Rows are points. The ring and each string are closed loops that go straight from each point to the next, and from the last back to the first. Before rounding, they use only three directions, however many columns there are. Count how often each string passes through the ring. Passing back the other way cancels.
In the rows, zero is written as 128.

Ring (8 x 3)
[[208 176  94]
 [178 206  80]
 [138 212  81]
 [107 171  96]
 [111 129 115]
 [126 104 140]
 [149 108 151]
 [193 137 129]]
String (23 x 3)
[[161 173  89]
 [157 187  68]
 [101 219  73]
 [ 81 202  98]
 [ 95 177 111]
 [154 148 102]
 [136 129 100]
 [154 127 102]
 [134 145 121]
 [100 104 155]
 [117  86 163]
 [154  88 147]
 [172 129 112]
 [160 138 123]
 [206 111 123]
 [218 123 134]
 [209 154 133]
 [168 169 120]
 [169 163 107]
 [205 164  83]
 [213 217  67]
 [174 239  73]
 [139 216  95]]
Times through: 2

Ring (8 x 6)
[[140 142 118 165  83 104]
 [120 106 101 125 120 101]
 [102  98  78  84 112 120]
 [106 132  80  81  71 139]
 [115 170 108  87  64 132]
 [132 213 158 108  80 104]
 [145 217 168 140  77  95]
 [150 176 138 174  65 104]]
String (28 x 6)
[[120 171 134  95 103 104]
 [126 173 122 113  72 118]
 [133 217 139 114  39 128]
 [137 240 175 108  74 101]
 [145 247 181 126  66  99]
 [144 248 208 118 114  69]
 [135 206 179 116 123  75]
 [129 173 143 117 106  95]
 [146 184 131 161  49 116]
 [165 195 129 210   7 127]
 [167 187 137 218  27 113]
 [141 169 156 148 118  78]
 [127 158 141 119 121  88]
 [132 144 141 136 132  79]
 [126 133 138 124 148  75]
 [123 139 124 118 117  96]
 [126 127  95 134  77 121]
 [116  86  74 126 102 118]
 [ 97  63  83  83 168  92]
 [ 98  88  98  72 165  91]
 [ 86  67  76  53 165 102]
 [ 97 109 105  61 154  96]
 [114 144 123  91 123  99]
 [114 126  74 106  56 143]
 [117 138  82 110  53 141]
 [109 134  55  94  19 170]
 [106 154  64  76  16 171]
 [111 176 124  70  91 117]]
Times through: 4
String (27 x 6)
[[148 195 173 157 108  76]
 [151 215 187 156 106  73]
 [151 224 191 150 102  74]
 [157 227 167 171  49 103]
 [142 182 123 154  41 125]
 [132 176 140 124  93 100]
 [144 217 189 135 115  72]
 [142 206 183 134 121  71]
 [145 198 175 145 114  75]
 [163 191 152 202  57  98]
 [156 157 112 203  33 122]
 [151 130  93 203  38 126]
 [134 127  96 157  68 120]
 [123  90  94 140 124  98]
 [106  71 102 100 182  76]
 [107  68  67 112 120 114]
 [120 127  94 120  83 121]
 [117 137 116 104 115 102]
 [102  96 101  79 157  92]
 [ 99  71  75  87 142 106]
 [114  91  67 122  85 129]
 [123 133 100 125  83 119]
 [117 131 130 103 147  83]
 [125  99 114 139 146  81]
 [139 123 119 168 110  91]
 [137 156 145 146 119  82]
 [135 164 134 140  91 100]]
Times through: 3

Ring (10 x 9)
[[134 178 104 130  97 127 126 146 108]
 [143 165  93 105 137 113 161 160  86]
 [154 137  90  79 181  93 192 162  70]
 [159 113 101  74 200  80 197 149  72]
 [157  98 125  91 184  76 173 121  93]
 [150  97 147 120 146  85 131  94 123]
 [140 107 163 151  97 102  82  72 154]
 [130 129 164 174  54 125  43  67 174]
 [125 153 151 178  38 138  41  82 171]
 [126 177 125 160  56 139  77 117 142]]
String (28 x 9)
[[125 146 176 190  39 120  52  66 172]
 [125 126 178 195  24 133   7  46 199]
 [127 124 164 181  36 137  12  57 192]
 [139 122 136 139  96 119  79  95 147]
 [136 147 134 144  93 117 102 110 132]
 [120 188 143 183  30 140  65 105 153]
 [116 197 135 188  13 155  44 107 162]
 [122 203 127 170  45 138  94 129 131]
 [136 159 126 139  99 115 121 124 118]
 [128 203 112 148  77 129 130 149 107]
 [131 207  93 131  93 131 146 167  93]
 [142 162  87 104 132 121 146 159  93]
 [148 135  97  98 147 111 143 144  99]
 [143 140 118 119 127 107 135 128 110]
 [144 170 101 105 148  99 189 163  73]
 [158 144  79  64 206  84 229 182  46]
 [168  94  79  43 236  77 214 164  57]
 [160  97 102  73 195  86 172 137  87]
 [148 125 120 109 147  97 148 126 104]
 [152 132 119 100 171  80 191 140  80]
 [158 108 124  87 196  66 203 133  76]
 [149 127 133 114 152  83 166 122  98]
 [155  97 149 109 174  65 174 105  99]
 [157  63 156 110 166  74 125  76 130]
 [151  75 146 118 140  95  95  79 143]
 [144 113 136 127 121 105 105  99 133]
 [136 143 148 150  95 106 110 101 132]
 [136 141 146 150  92 109 103 100 135]]
Times through: 4

Ring (6 x 12)
[[144 175 131 154  93 106 150 157 149  87 135 103]
 [152 164 105 109 133  96 142 162 168 139 118 145]
 [147 123 102  95 168 110 116 135 159 156 128 163]
 [128  87 120 113 161 126  99 115 139 148 140 139]
 [123  92 139 147 136 136 101 104 123 107 157 110]
 [139 142 144 170 110 131 125 116 127  64 163  99]]
String (19 x 12)
[[137 110 146 168 138 148 102  85 114  61 182 109]
 [151 125 134 153 156 145 104  85 124  64 181 133]
 [123 112 136 145 118 122 117 129 133 115 141 104]
 [122 115 136 145 112 119 121 135 135 118 137 101]
 [113 111 152 170  90 126 121 129 122  94 145  74]
 [153 172 149 189 103 135 134 110 124  21 179  96]
 [142 178 144 178  78 114 150 148 138  57 148  84]
 [163 207 126 158  97 105 159 156 155  62 144 115]
 [161 173 116 133 133 111 138 139 155  92 144 139]
 [139 139 123 132 125 112 129 141 148 118 135 123]
 [136 142 121 128 117 105 134 153 153 130 124 120]
 [128 143 120 123 104  95 142 171 159 148 109 112]
 [147 183 108 116 102  82 160 189 175 142 102 127]
 [171 205 108 127 124  97 156 161 169  94 132 145]
 [148 164 123 139 116 109 140 147 151 100 137 122]
 [127 137 133 145 101 110 134 150 143 116 129  99]
 [122 143 148 172  76 115 139 148 132  86 138  73]
 [157 164 151 192 117 146 124  91 117   7 194 102]
 [120 109 156 179 104 139 112 107 113  70 165  80]]
Times through: 3

Ring (7 x 14)
[[107  99 137 123 142 122 191 142 109 147 152 157 131 110]
 [105  99 167 114 111 107 139 142 115 109 121 107 144 103]
 [131 107 165 107  84  92  94 146 127  85  95  60 156 104]
 [148 111 144 108  84  92  98 148 129  94  96  62 157 109]
 [175 128  98 116 120 102 148 160 133 131 136 100 143 128]
 [176 137  83 122 151 113 191 169 133 155 171 135 130 138]
 [133 116 104 127 162 125 216 154 116 166 176 171 124 125]]
String (24 x 14)
[[127  82 131 115  81 105 119 123 108 118  80 101 158  94]
 [166 123 145 103  76  83  77 157 139  79  92  34 161 114]
 [135  91 144 109  70  96  93 130 117  98  73  70 163  96]
 [122  83 133 116  91 108 131 125 107 123  91 112 154  96]
 [151 122 129 114 117 101 140 159 131 117 134  94 143 121]
 [197 153 122 105 103  82  99 182 155  89 130  36 150 136]
 [184 123  98 112  98  96 121 155 134 119 111  77 153 123]
 [156 105  94 120 115 111 160 141 118 145 121 126 145 115]
 [131  88 101 124 119 120 177 128 105 156 120 153 142 106]
 [176 132  68 126 161 120 212 164 128 173 178 158 126 138]
 [208 180  60 125 201 115 237 206 154 173 238 150 109 170]
 [169 148 105 119 160 110 190 181 140 143 187 125 125 142]
 [130 104 116 122 133 118 181 143 114 148 143 145 136 114]
 [105  81 106 130 144 133 216 124  94 177 144 194 131 104]
 [124 111  95 132 181 135 249 151 109 187 194 204 116 126]
 [112  89 107 129 145 130 211 131 100 171 149 184 131 109]
 [129 102 122 120 125 115 169 142 114 140 133 135 139 111]
 [174 153  96 121 171 112 204 185 141 151 200 135 121 147]
 [192 161  64 127 190 119 234 190 143 175 220 159 113 158]
 [160 117  74 127 151 122 208 151 119 173 163 164 130 128]
 [193 139  64 122 147 111 189 169 136 160 167 132 132 141]
 [223 172  82 111 137  91 145 196 161 121 170  68 137 155]
 [180 140 113 111 118  95 133 172 143 114 140  76 143 132]
 [127  91 124 118 106 112 149 131 110 133 109 124 148 103]]
Times through: 0
String (26 x 14)
[[205 148  84 113 120  95 139 175 147 125 143  79 143 140]
 [193 155 101 114 138  97 154 185 150 124 166  86 135 144]
 [160 127 109 118 132 107 163 162 130 134 149 114 137 127]
 [130  90 102 124 124 121 181 130 105 158 126 155 140 107]
 [192 151  62 126 174 117 219 180 139 172 199 152 120 151]
 [216 187  59 124 201 112 233 212 159 169 242 141 109 174]
 [174 151 100 120 163 110 193 183 142 145 191 126 124 145]
 [166 146 110 118 157 108 184 180 140 138 183 120 126 140]
 [157 145 103 123 175 117 214 179 135 156 202 150 118 142]
 [121 114 108 130 175 131 236 154 112 175 190 191 118 125]
 [ 93  78 123 129 141 132 208 123  94 167 141 188 132 100]
 [115  91 129 121 122 118 171 133 107 142 127 144 140 104]
 [141 136 142 115 145 106 166 173 135 120 169 109 130 130]
 [119 129 168 114 142 106 160 169 131 110 165 106 131 122]
 [138 125 145 114 127 103 148 163 131 114 146  99 138 121]
 [109  90 147 117 109 112 148 133 109 124 114 123 145 100]
 [ 80  68 178 114  85 109 121 116  98 106  82 110 155  81]
 [123 121 199 101  85  84  76 161 137  59 105  32 155 107]
 [148 133 166 105 102  88 100 169 142  79 124  48 149 120]
 [135 109 138 114 111 104 139 148 122 117 123 102 145 112]
 [103  67 154 114  71 106 108 112 100 109  66 101 162  82]
 [153 116 163 101  64  80  60 152 137  66  79  22 165 107]
 [176 138 144 103  88  81  82 171 148  77 110  29 156 124]
 [165 132 129 110 111  94 124 166 139 105 131  72 146 125]
 [125  86 123 119 103 113 148 127 107 135 104 127 149 100]
 [144  93 108 118  97 109 140 131 112 135 100 115 152 105]]
Times through: 3
